Each row is a point. Examples show where two turns around zero, p and q, send a point. Where does a point land after both, in the order given? Backwards means that the second turn is done in reverse. Each puzzle has new turns, and all numbers are rounded.

Turn p:
-0.14  0.15  -0.05 => -0.14  -0.01  0.16
0.58  -0.13  0.01 => 0.27  -0.31  -0.43
-0.31  0.50  0.06 => -0.53  -0.04  0.27
-0.31  0.15  -0.20 => -0.11  0.02  0.38
-0.09  -0.26  0.40 => -0.01  0.41  -0.26
0.27  -0.41  -0.21 => 0.52  -0.06  -0.12
Turn q:
0.07  0.36  -0.02 => -0.11  0.13  -0.32
0.47  -0.26  0.41 => -0.42  0.26  0.46
-0.44  -0.41  -0.29 => 0.51  -0.39  0.20
0.22  -0.14  0.19 => -0.19  0.12  0.23
-0.32  0.28  -0.03 => 0.03  -0.24  -0.35
0.00  0.17  -0.26 => 0.19  0.11  -0.22
Where do these land?
q, then p: 0.15  0.00  0.11 => -0.16  0.07  0.07
p, then q: -0.11  -0.14  -0.05 => -0.14  0.09  -0.07
p, then q: 0.07  0.14  -0.53 => -0.24  -0.02  0.50
q, then p: 0.55  0.06  -0.17 => -0.50  -0.29  0.08
q, then p backwards: -0.44  -0.27  0.60 => 0.14  0.69  -0.35
q, then p backwards: -0.22  0.21  0.04 => 0.28  0.09  0.10

Turn p:
-0.29  -0.22  0.48  -0.03  -0.32  0.00 => -0.29  -0.14  0.02  -0.55  0.04  -0.25
-0.13  -0.13  -0.18  0.46  0.47  -0.41 => 0.26  0.01  -0.62  0.23  0.40  -0.06
0.00  0.05  -0.35  -0.50  0.19  0.18 => 0.36  0.11  0.23  0.23  -0.42  -0.13
0.04  0.43  -0.04  -0.35  -0.23  0.00 => -0.24  0.07  0.11  0.09  -0.51  0.13
0.30  0.38  -0.30  0.57  -0.08  0.59 => 0.17  -0.19  0.24  0.13  0.20  0.91
-0.03  -0.24  0.04  0.52  0.36  -0.35 => 0.12  0.03  -0.49  0.07  0.56  -0.07
-0.16  -0.08  0.13  -0.27  0.05  -0.08 => 0.01  0.10  -0.03  -0.14  -0.17  -0.27
0.11  -0.24  0.42  -0.16  0.00  -0.09 => -0.20  0.24  0.12  -0.22  0.15  -0.31
0.17  0.04  -0.19  -0.23  -0.44  0.16 => -0.19  -0.23  0.42  0.15  -0.23  0.04
Turn q:
0.06  0.11  0.29  -0.40  -0.59  0.18 => 0.31  0.53  -0.02  0.36  0.29  -0.23
-0.10  -0.07  0.00  0.15  0.27  -0.36 => -0.13  -0.32  0.21  -0.12  -0.23  -0.11
0.19  -0.36  -0.31  0.26  -0.08  -0.14 => 0.30  -0.32  0.16  -0.21  0.07  0.29
-1.00  0.05  -0.29  0.06  0.15  0.30 => -0.36  0.00  -0.49  -0.75  0.21  -0.48
0.22  0.26  0.23  0.32  0.09  0.02 => -0.31  -0.16  0.06  0.35  0.10  0.16
0.44  -0.05  0.36  -0.30  0.09  0.17 => 0.17  0.19  -0.15  0.52  -0.29  0.14
0.18  0.06  -0.29  -0.10  0.06  -0.16 => 0.02  0.11  0.23  -0.15  -0.14  0.22
Where do these land?
p, then q: 0.04  0.07  0.45  0.09  -0.20  0.54 => 0.03  0.43  -0.39  0.26  -0.23  -0.30
q, then p: -0.12  -0.42  -0.01  0.04  0.57  -0.17 => -0.22  -0.44  0.35  0.07  0.00  -0.41
q, then p: 0.22  0.27  -0.01  -0.39  -0.35  -0.47 => -0.49  0.41  -0.16  -0.30  0.04  0.30
q, then p: 0.21  -0.12  -0.13  -0.28  -0.35  0.06 => -0.11  0.33  0.16  0.15  0.02  0.33
p, then q: -0.52  -0.28  0.02  0.21  -0.01  0.27 => 0.47  0.15  0.00  0.01  -0.44  0.16
q, then p: -0.07  -0.45  -0.24  -0.47  -0.05  -0.18 => -0.48  0.20  0.37  0.31  -0.13  -0.03
p, then q backwards: -0.06  0.67  -0.15  0.53  0.15  0.30 => 0.64  -0.17  -0.40  0.14  0.17  0.47
q, then p: 0.29  0.30  0.11  -0.07  0.27  -0.24 => -0.20  -0.25  -0.07  -0.43  0.03  0.17
p, then q backwards: 0.02  -0.05  -0.05  0.35  -0.04  -0.09 => 0.01  -0.01  0.02  0.29  -0.08  0.21

Turn p:
-0.36  -0.05  -0.11  0.48  0.30  -0.53  0.17  -0.05  -0.02 => -0.07  -0.01  0.14  0.62  -0.35  0.14  0.27  0.35  0.19
0.18  -0.37  0.07  -0.10  -0.38  -0.27  0.00  -0.41  -0.26 => 0.22  0.49  -0.29  -0.10  -0.27  0.26  -0.14  0.11  -0.29
-0.21  -0.10  0.43  0.36  -0.03  0.32  0.28  -0.43  -0.13 => -0.33  0.19  -0.05  0.00  0.08  0.71  -0.12  -0.02  0.28
-0.30  0.13  -0.23  -0.35  -0.03  0.22  -0.37  -0.06  0.07 => 0.05  -0.11  -0.38  -0.19  0.29  -0.24  0.36  -0.08  0.04
0.04  0.01  -0.18  -0.15  0.06  -0.05  -0.29  0.31  -0.32 => 0.26  -0.02  -0.10  0.08  -0.13  -0.35  0.06  -0.34  0.06
-0.13  -0.31  0.39  -0.24  0.41  0.23  0.45  0.08  0.21 => -0.26  -0.01  -0.02  0.36  0.55  0.08  -0.52  0.12  0.08
0.48  0.19  -0.16  0.26  -0.41  0.34  0.37  0.08  0.19 => 0.13  -0.05  0.67  -0.49  0.10  0.26  -0.08  -0.05  -0.18
-0.02  -0.15  -0.21  0.08  -0.48  0.32  -0.35  0.22  0.31 => 0.24  0.17  0.12  -0.59  0.17  -0.25  0.17  0.13  0.29
0.51  0.34  0.25  -0.16  -0.24  -0.48  -0.21  0.20  -0.27 => -0.14  0.09  0.06  -0.16  -0.62  -0.36  -0.18  -0.31  -0.45
-0.40  0.35  -0.11  -0.24  0.36  -0.48  0.18  0.38  -0.19 => -0.22  -0.09  0.07  0.72  -0.02  -0.42  0.32  -0.18  -0.19
0.20  -0.06  -0.14  0.06  0.45  0.39  -0.24  -0.33  0.41 => 0.13  -0.64  -0.24  -0.24  0.20  0.18  -0.16  0.29  0.19
Turn q:
0.02  -0.42  0.25  0.12  -0.17  0.26  0.06  0.34  0.44 => -0.11  0.25  0.43  0.02  0.24  0.46  -0.25  -0.07  -0.26
0.30  -0.48  0.18  0.17  0.02  0.11  0.29  -0.13  -0.23 => 0.29  0.40  -0.15  0.19  0.01  0.12  -0.36  -0.32  0.05
0.14  -0.38  -0.17  -0.21  -0.32  0.30  -0.23  -0.55  0.08 => -0.18  0.05  0.40  0.24  -0.09  -0.16  -0.13  -0.53  0.45
0.26  0.26  0.28  -0.26  -0.07  0.14  -0.10  -0.10  -0.29 => 0.08  -0.11  -0.21  -0.17  -0.14  0.01  0.28  -0.47  -0.04
0.24  0.06  0.12  0.04  -0.04  -0.08  0.50  0.37  0.23 => 0.25  -0.11  -0.08  -0.09  0.46  0.20  -0.23  0.03  -0.37
-0.36  0.50  -0.15  0.17  0.25  -0.52  -0.45  0.07  0.31 => -0.22  -0.31  0.11  -0.47  -0.28  -0.26  0.14  0.73  -0.03
-0.22  -0.13  -0.59  -0.07  -0.24  -0.07  -0.13  -0.18  -0.57 => -0.31  -0.15  -0.36  0.55  -0.19  -0.15  0.03  0.05  0.50
-0.11  -0.05  -0.35  -0.28  0.22  0.37  -0.11  -0.20  -0.10 => -0.08  0.17  0.09  0.20  0.14  -0.19  0.40  -0.07  0.40
0.05  -0.21  -0.22  -0.27  0.38  -0.30  0.38  0.40  0.11 => -0.10  0.23  -0.31  -0.09  0.65  -0.15  -0.15  0.28  -0.12
-0.63  0.40  0.19  0.51  -0.26  -0.39  0.04  -0.37  -0.24 => 0.17  -0.35  -0.04  0.31  -0.81  -0.27  -0.06  0.39  -0.35
0.40  0.44  0.47  0.44  0.19  0.05  0.14  0.27  0.19 => 0.61  -0.11  0.00  -0.53  -0.02  0.40  0.01  0.08  -0.33
-0.08  0.01  0.01  -0.37  0.02  0.13  -0.39  0.10  0.07 => -0.41  0.04  0.12  -0.17  0.03  0.01  0.31  -0.12  0.07
Where do these land?
p, then q: -0.08  -0.20  0.13  -0.43  0.19  0.19  -0.45  0.40  -0.09 => -0.15  -0.11  0.03  -0.33  -0.01  -0.48  -0.31  0.31  0.34
p, then q: 0.22  -0.10  -0.03  0.63  0.05  0.14  -0.07  -0.25  0.04 => -0.17  0.01  0.41  0.02  0.24  0.37  0.04  -0.38  -0.08
p, then q backwards: -0.09  0.49  -0.12  -0.17  0.12  -0.23  0.08  -0.16  -0.33 => -0.25  0.21  0.31  -0.28  -0.33  0.18  0.05  0.05  -0.27
q, then p: -0.27  -0.09  0.15  0.56  0.16  0.12  0.22  -0.27  0.39 => -0.28  0.06  0.21  -0.30  -0.44  -0.20  -0.40  -0.35  0.04
q, then p backwards: 0.15  0.26  0.26  -0.18  -0.09  0.01  0.43  -0.16  -0.39 => 0.07  0.07  -0.32  -0.44  0.17  -0.03  -0.21  -0.05  -0.43
q, then p: 0.13  -0.30  -0.05  -0.67  -0.07  -0.20  -0.44  0.01  0.19 => -0.38  0.05  -0.52  0.35  0.23  -0.04  0.41  0.27  -0.04
q, then p: -0.26  -0.27  -0.26  0.23  -0.14  0.14  0.15  -0.10  -0.05 => -0.14  -0.08  0.27  -0.15  -0.24  0.02  0.02  0.08  0.38
q, then p backwards: 0.12  -0.27  -0.25  0.74  0.29  -0.22  0.53  -0.08  0.27 => 0.35  -0.96  -0.14  0.01  0.10  -0.03  0.20  0.10  0.27
q, then p: 0.20  0.63  -0.04  -0.26  -0.17  0.30  0.14  0.11  -0.05 => 0.34  0.05  0.00  0.28  0.25  0.42  -0.42  0.17  -0.13
q, then p: -0.13  -0.14  0.21  -0.46  -0.35  -0.24  -0.59  0.49  0.01 => -0.11  0.37  -0.41  0.27  0.54  0.11  0.54  -0.15  0.22
